Every row gives one point. Each copy is the shape, with its points in the same order, stretched, turned, moved and blurred by noise. Is it also mirrored, or only turned?

Shape:
[[-3.3  2.3  4.5]
 [ 5.0  4.3  2.3]
 [ 0.8 -1.3 -4.7]
 [-4.5  0.0  4.7]
 [-0.7 -0.5 -2.0]
 [-1.8 -2.7 -1.4]
 [-6.1 -7.0  1.9]
 [ 2.2 -4.8  3.8]
 [ 1.9  0.5  0.8]]
Copy 1 (9 x 3):
[[-4.9  1.9  6.6]
 [ 2.5  7.0  4.7]
 [ 1.1  4.3 -4.4]
 [-5.2 -0.6  5.5]
 [-0.8  3.4 -1.2]
 [-1.1  0.4 -1.6]
 [-3.7 -7.4 -0.1]
 [ 3.5 -4.7  2.9]
 [ 1.3  3.3  1.5]]
Copy 1 is: only turned
Copy 2, 9 rows:
[[-4.4  0.9 -0.8]
 [ 3.2  6.1 -3.7]
 [ 4.6 -2.0  0.4]
 [-5.7  0.2  1.4]
 [ 1.4 -1.2  0.3]
 [ 0.3 -1.7  2.5]
 [-5.4 -2.5  7.0]
 [-0.4  5.3  4.7]
 [ 1.9  2.7 -0.2]]
Copy 2 is: only turned
Copy 3:
[[-0.4  0.5  7.6]
 [ 5.3  6.4  1.0]
 [-1.9  0.5 -1.9]
 [-1.1 -2.4  7.7]
 [-1.7  0.1  1.0]
 [-2.1 -2.6  1.0]
 [-3.8 -9.5  4.0]
 [ 4.1 -4.2 -0.6]
 [ 1.9  1.6  1.0]]
Copy 3 is: only turned
Copy 4 (9 x 3):
[[-4.3 -2.2  5.8]
 [ 4.0  2.3  5.0]
 [ 2.0  2.2 -4.4]
 [-4.7 -4.1  3.8]
 [ 0.2  0.6 -2.3]
 [-0.2 -2.0 -2.9]
 [-3.7 -8.3 -4.1]
 [ 3.4 -7.1 -0.8]
 [ 2.2  0.2  1.2]]
Copy 4 is: only turned

Shape (7 x 4):
[[ 0.0 -3.6  2.4  1.7]
 [ 3.7  1.7 -2.5 -2.5]
 [-3.2  2.5 -1.1  1.1]
 [-0.2  1.5 -3.9  2.9]
 [-6.7 -2.5  0.1  5.0]
 [ 8.1  4.9 -1.6  1.3]
 [-0.6 -3.6  9.3  1.9]]
Copy 1:
[[ 1.9  3.5 -4.7  0.8]
 [-0.5 -2.1 -0.9 -2.4]
 [-3.0  0.5  3.6  3.6]
 [ 0.3  1.0  5.7  0.2]
 [ 1.0  4.3  2.4  6.0]
 [-2.0  0.9  4.5 -6.5]
 [-1.1  6.0 -9.2  2.1]]
Copy 1 is: mirrored
Copy 2 (7 x 4):
[[ -0.9   3.1  -0.7   1.0]
 [  5.5  -5.3  -1.1   1.3]
 [ -0.5  -3.9   4.9  -2.8]
 [ -3.5  -3.4   0.8  -3.3]
 [ -6.6   4.4   4.3  -4.2]
 [  3.5 -11.6  -2.4   4.2]
 [  0.4   2.7   4.2   4.9]]
Copy 2 is: mirrored
Copy 3 (7 x 4):
[[-0.2  0.6  1.4 -2.2]
 [ 1.5  1.6 -2.6  4.0]
 [-1.7 -1.4  1.2  3.6]
 [-3.6  2.5  0.8  2.7]
 [-4.9 -1.5  3.4 -0.7]
 [ 2.7  6.9  0.9  3.7]
 [ 2.4  0.2  4.8 -4.4]]
Copy 3 is: mirrored
